Each row of a before or after table is a point. One or more steps were done to the points. Then noise was added and the rows were shuffled. The steps act on columns, c1 being the first. Write out the steps. A step turns or swaps two columns, mirrors them in a line or flattens them onto one, adds a multiple of one to another, or multiplies or shifts one. Angles are multiples of 10 degrees, from the lower column toward the higher: turns from -170 to 170, lines from 10 to 170 but not 90. Use the fewest steps. Two steps may share a column if one is a turn and the other turns, adds or multiplies; they go together, in the order done. Otherwise the lowest column goes first.
In the rows, 128 means zero.

Before, 8 rows:
[[135 144]
 [163  89]
 [125 136]
 [191  98]
 [126 119]
 [129 144]
 [131 119]
 [152 106]]
After (8 x 2):
[[211  69]
 [143 143]
 [149 160]
 [171  83]
 [151 110]
 [155 160]
 [147 111]
 [184  49]]
Steps: shift c1 by 20; multiply c2 by 2

Before:
[[143 125 134  83]
 [148 110 124 104]
 [ 52 159  95 141]
 [127 154 134 134]
 [ 70 145  72 164]
 [132 127 160 169]
 [116 115 113 100]
 [ 92 164 164  91]
 [ 72 139 121 117]
 [125  84 121 157]
 [ 98 150  99 176]
 [129 102  83  98]]
After (12 x 4):
[[140  87 123 158]
 [155 111 159 165]
 [130 147 137 125]
 [ 97 122 114 102]
 [ 68 145 117 120]
 [115 116 138  89]
 [114 122  84 101]
 [ 75 146 164  88]
 [ 87 175  66 167]
 [118 156 101 179]
 [133 111 124 100]
 [ 59 173  99 148]]
Steps: add 0.5 times c4 to c1; add -0.5 times c3 to c2

Before:
[[128 112 133 120 123 124 135 132 122]
 [121 115 131 136 137 123 150 122 141]
 [121 158 119 131 137 136 115 135 130]
 [ 98 113 129  97 123 125 126 123 125]
 [119 122 122 141 125 119 140 132 122]
 [ 97 120 135 125 135 168 151 134 123]
 [117 114 121  99 123 140 121  91 131]
 [123 113 135 127 138 121 132 145 126]
 [120 116 118 138 136 146 124 145 142]
 [124 142 131 135 135 124 144 139 141]
 [123 131 137 136 141 116 126 116 138]
 [120 124 134 124 109 115 114 134 132]]
After (12 x 9):
[[128 148 133 120 145 116 137 132 126]
 [120 123 134 124 148  88 113 134 124]
 [121  90 119 130  96 152 116 135 123]
 [ 98 146 129  96 144 120 128 124 124]
 [122 154 134 128 131 107 132 145 128]
 [119 136 122 141 136 100 141 132 128]
 [124 112 131 135 111 117 136 139 147]
 [117 145 121  99 144 164 119  91 127]
 [121 149 131 136 131 114 140 123 150]
 [124 130 137 137 115  94 121 116 136]
 [ 98 143 136 125 128 248 150 133 135]
 [120 149 118 138 131 183 116 145 138]]
Steps: multiply c2 by 1.6; turn c2 and c5 by -150 degrees; multiply c6 by 3; turn c7 and c9 by 30 degrees

Before, 14 rows:
[[120 105  59  74 164 143 108 173 140  84 140  90 106  96]
 [113  86 109 100 161  95 159  90 123 144 187 136 140 110]
 [162 117  97 167 148  99  97 115 130 132 139 154  97  89]
 [ 93  78 137 162 161 168 131 101  81 116 132 138 130 147]
 [123 100 111 137  88  65  95 139 101 118 155 156 126  99]
 [104 191  75 128 144 172  72 112 161 161  98  91 103 109]
 [ 77 122 131 167 147 170 140 146 133  62 107  55  49 121]
 [115 129 118 127 165 132 155 160 105 142 147 140 117 100]
 [ 97  69  61 121 117  76 118  91  96 160 117 130 102  52]
 [162 129  68 143 104 141 128 131 123 112 145 114 115 148]
 [119  95 149 165 116 155  86 137 115 178 119 105 109 124]
 [146 120 113 211 143 167 139 104 172 129  84 147 161 181]
 [131 138  67 127 166 106  82 137 120 159 106  93 126 130]
 [147 100 166 135 155 157 128 112  90 130  96 117 159 136]]
After:
[[ 96  79 133 125 162 169 129 100  79 116 132 136 162 145]
 [114 129 119 140 169 133 157 160 106 142 147 139 126  99]
 [160 114  97 162 149 100  97 112 130 131 139 154 169  89]
 [ 99  70  62 157 116  75 117  89  98 159 116 131 122  50]
 [145 120 116  92 144 167 138 104 171 128  85 147 211 180]
 [ 76 120 130 209 147 167 142 145 134  61 108  56 167 123]
 [113  88 108 116 162  96 159  93 123 143 185 137 100 108]
 [120  97 148 147 116 155  88 137 116 176 119 104 164 125]
 [131 138  66 130 164 107  85 136 120 158 105  90 127 129]
 [123 101 110 130  89  65  92 139 101 119 153 153 138  99]
 [162 129  68 140 103 141 127 131 124 112 146 113 144 150]
 [103 192  77 151 145 173  71 112 160 160  97  93 127 109]
 [119 104  58 150 164 145 109 175 140  85 141  92  73  96]
 [146 101 166  98 153 160 128 113  91 132  95 116 133 135]]
Steps: turn c4 and c13 by 90 degrees

Before, 14 rows:
[[124  83 170 114  98 133 175  92 193 137 138 123 135 131 124 159 154 124
  130 126 138 136  50  87]
 [189  97 131 106 118 126 133 144 156 134  78 152 152  92 168 177 121 118
  134 171  68 173 123 156]
 [131 134 163  98 127 117 152 119 152 130 113 121 142  98 113 216 150 106
   88 140 103  78 152 172]
 [111 155 108 147 126 161  93 152 128 128 141 137 111 105 183 120 101 121
  144 153  96 109 176 108]
 [154 128 141 146 152 103 140 120 140 151 157 155  93 105 104 154 108 125
  128 121 146 138 109 167]
 [138 103 129 146 143 133 108  51 107 127 177 138 136  97 141 143 173 125
  139 150 136 147 119  72]
 [102  92 131  69 121 144 106  57  81  81 185 207 132 185 131 148 139 112
  141 142 142 149  98 114]
 [155 113  88 158 132 130 172 123 144 180 108 143 116 116 136 216  95  62
  119 156  69 165 129 152]
 [126 169 114 159 153 131 161 115 115 134 159 128 128 145 126 118 164 103
  132  91 116 119 107 116]
 [119 130 124 136 184 144 103  89  97  81 180 125 141 119 126 113  91 114
   43  88 171  84 113  82]
 [105 176  85 106 180 157 190 109 107 134 107 115 117 156 111  78 114 166
  138 147 101  91  92 150]
 [162 116 135  98 203 170  68 182 128 175 183  84 172 132 153 173 119 137
  108 137 149 144 165 178]
 [165 134 112 127 180 112 129 124 115 118 146 117  71 181  99 105 120 172
  137 146  75 125  91 116]
 [111 180  80 135 136 162  83  99 173 177 155 136 114 146 166 106 110 151
  130  97  86 166 158 102]]
After (14 x 24):
[[131 130 164 101 121 119 142 117 150 131 110 124 142 105 107 216 151  81
  127 158 101  81 150 130]
 [112 153 108 150 130 163  97 148 129 126 139 140 111 146 196 120 101 137
  157 159 100 107 174 130]
 [156 111  86 155 131 127 166 128 144 178 113 148 114 113 117 220  96  89
  235 154  70 167 124 127]
 [127  85 169 110 107 137 170  90 193 137 137 124 140 109 129 160 152 126
  139 125 140 139  53 135]
 [168 133 111 128 181 109 156 126 115 116 146 120  72 170  73 103 116 161
   61 105  75 124  90 119]
 [136 106 129 142 152 132 101  54 110 128 177 136 135 129 134 146 174 132
  143 169 137 148 117 124]
 [120 129 119 135 190 143  90  91  96  80 182 122 140 112 132 113  89  47
   70 103 170  83 112 115]
 [187  96 127 106 114 125 133 144 153 137  79 151 152 123 123 177 123 123
  152 181  66 169 121 127]
 [162 116 138  96 194 167  82 182 127 176 189  83 176 167 133 171 119 113
   92 128 150 147 165 117]
 [ 99  91 132  69 122 149 133  54  81  83 184 203 126 183 153 150 137 130
  170 103 141 149  95 130]
 [104 177  83 107 172 157 199 109 103 136 107 114 113 125 125  75 113 156
   71 124 104  89  89 120]
 [155 129 136 149 148 102 129 123 139 148 160 151  92 103  84 156 113 126
  132 136 147 141 104 127]
 [127 170 114 159 152 134 150 114 117 134 159 132 126 102 130 114 163 122
  175  86 117 117 109 121]
 [111 179  82 137 141 164  86  94 173 179 155 136 114 143 178 109 109 141
   89  93  86 167 160 126]]
Steps: add -0.7 times c1 to c15; flatten c5 and c24 onto the line at 170 degrees; turn c14 and c20 by -40 degrees; turn c7 and c14 by -30 degrees; turn c18 and c19 by -60 degrees; multiply c19 by 2
